Each row of a before or after table is a point. One or more steps were done to the points. Then noise was added and the rows were shuffled. The steps act on columns, c1 being the first. Write out the steps. A step turns or swaps two columns, mirrors them in a line or flattens them onto one, adds a multiple of one to another, or multiplies or shifts one. Angles are multiples of 10 degrees, from the lower column toward the higher: turns from -170 to 170, lines from 10 to 170 but not 90. Use the fewest steps. Two steps may share a column if one is a turn and the other turns, adds or multiplies; they go together, in the order done. Otherwise the lowest column goes first.

Before (14 x 2):
[[-13   1]
 [-12   7]
 [-24   9]
 [  2  12]
 [  8  -7]
 [  8   4]
 [-14   2]
 [-10  13]
 [-18   1]
 [  4  18]
 [ 12  10]
 [ -4  15]
 [-12  21]
 [-10  23]]
After:
[[-25  -1]
 [-35   0]
 [-46   1]
 [ 10   0]
 [  5   0]
 [ 20   0]
 [-60   0]
 [ 20  -2]
 [-25   1]
 [ 30   0]
 [-30   0]
 [-30  -1]
 [-11   0]
 [-33  -1]]
Steps: multiply c1 by 2.5; multiply c2 by 0

Before:
[[-17 -15  26  22]
 [-13  14 -13 -48]
 [-30 -19 -19 -23]
 [-32   0  28  18]
 [ 41  -9 -26   4]
 [ 36 -18 -42 -10]
 [ 33   7 -60   9]
 [-11  12   7  25]
 [ -4 -18  34  37]
 [-10  -8 -38 -34]
 [-25   7 -18 -43]]
After (11 x 4):
[[-31   1  27  -2]
 [-10  -8 -37  -7]
 [-11  12   6  21]
 [-26   8 -18 -31]
 [-18 -15  25   5]
 [-12  13 -13 -38]
 [ -5 -18  34  13]
 [ 41  -8 -27  22]
 [ 32   7 -61  52]
 [ 35 -19 -42  20]
 [-30 -19 -19 -11]]
Steps: add -0.7 times c3 to c4

Before:
[[-23 -42  -9  -8  19  -6 -10  14  38]
 [-23 -24  19 -30  30 -31  30  30   2]
 [-22  19 -27 -23 -32  22  17 -17   1]
 [  7  12  14 -34  12 -34  -3  -8  33]
 [-13 -26  37   0 -18 -17  27  28  28]
 [-10  19  19  18   5 -41 -40  41 -16]
 [-33 -41  33  30   0 -17 -19  -5  17]
 [  7  21 -18  18 -20   5  20 -18   2]
 [ 38 -18  -9   2 -28  -2 -18 -25 -21]
 [ -8   0  11 -16   6  26  21  11   2]]
After:
[[ -9 -46   7  17   7  26  22   4   1]
 [-21   1  -4  18 -35  18  15 -25  -3]
 [-25  19  -6  38  29 -33  29  17   2]
 [ 10  47  20  28  12 -33  -4 -17  32]
 [ 42   1 -18 -10 -27  -1 -15 -24 -20]
 [-35 -28 -12 -30  -2 -17 -17   4  15]
 [-20  -9 -38  10  21  -6 -11   9  41]
 [  8  19   3 -24 -18   7  20 -11   2]
 [ -7  62  31  -1   6 -42 -41  45 -19]
 [-13 -16   7  10 -19 -18  30  26  26]]
Steps: turn c2 and c3 by 50 degrees; add -1.5 times c6 to c2; mirror c4 and c8 in the line at 80 degrees

Before (12 x 12):
[[  1  39 -44  10 -18   7  -8  37 -30   8  27 -14]
 [ -8   7  -5 -26   4   6 -23 -32 -34 -13 -10  28]
 [ 24  57 -20   9  16   2  26   9 -15   1 -15  14]
 [ 17  -1   5  -2 -10  -6  21 -14 -12   5 -19  -3]
 [ 17  -7 -46   4 -16  32  14  -1 -21   0 -27  15]
 [ 17 -21 -34   5   0 -11 -19 -29  -7   0  11  14]
 [-10 -17 -31 -28  22  -8  19  -5  13   4  10  16]
 [ 24   8  -8  -7  15   1   2 -14  24  10 -14 -32]
 [ -4  38 -12   8  17  -6  23 -29 -29   2 -27 -23]
 [-11 -21 -12  -6  14  27  26 -31   0  10   7  21]
 [-10 -22  -9  11 -41   2 -25 -16  12  13 -33  21]
 [  9 -24 -14   6  20   9 -60  16 -35  -8 -29  30]]
After:
[[ 23   5  -3  -7 -16   1  -1 -10  29   9 -13 -15]
 [-11 -23  33  10  25 -17 -20 -27  21  12 -30  11]
 [-11   6   0 -29  -8 -12 -18  -6 -31 -11 -10  13]
 [ -4  39  -1   4 -19  13  21 -37 -23   3 -29 -10]
 [ 18 -20  28   7 -21 -21  -4 -31 -10  -1  12   5]
 [ 23  57   3   9 -25  20  14   3  -9   2 -15   4]
 [-11 -15   8 -28 -37  11  17  23  10   4  11   7]
 [ 17   0   3  -3  12  14  16 -11  -7   8 -19  -1]
 [ 14  -7  46   5 -15  32 -14  -5 -12  -1 -25   6]
 [  1  41  43  10 -12   0 -11  28 -41   8  28  -4]
 [ 10 -22  -4   5 -23 -37 -47  10 -24 -11 -27  12]
 [-12 -22   1  -5 -20  37  -5 -26  -2   9   6   8]]
Steps: turn c3 and c5 by 140 degrees; add -1 times c4 to c8; turn c6 and c7 by -50 degrees; add -0.3 times c11 to c9; multiply c12 by 0.4
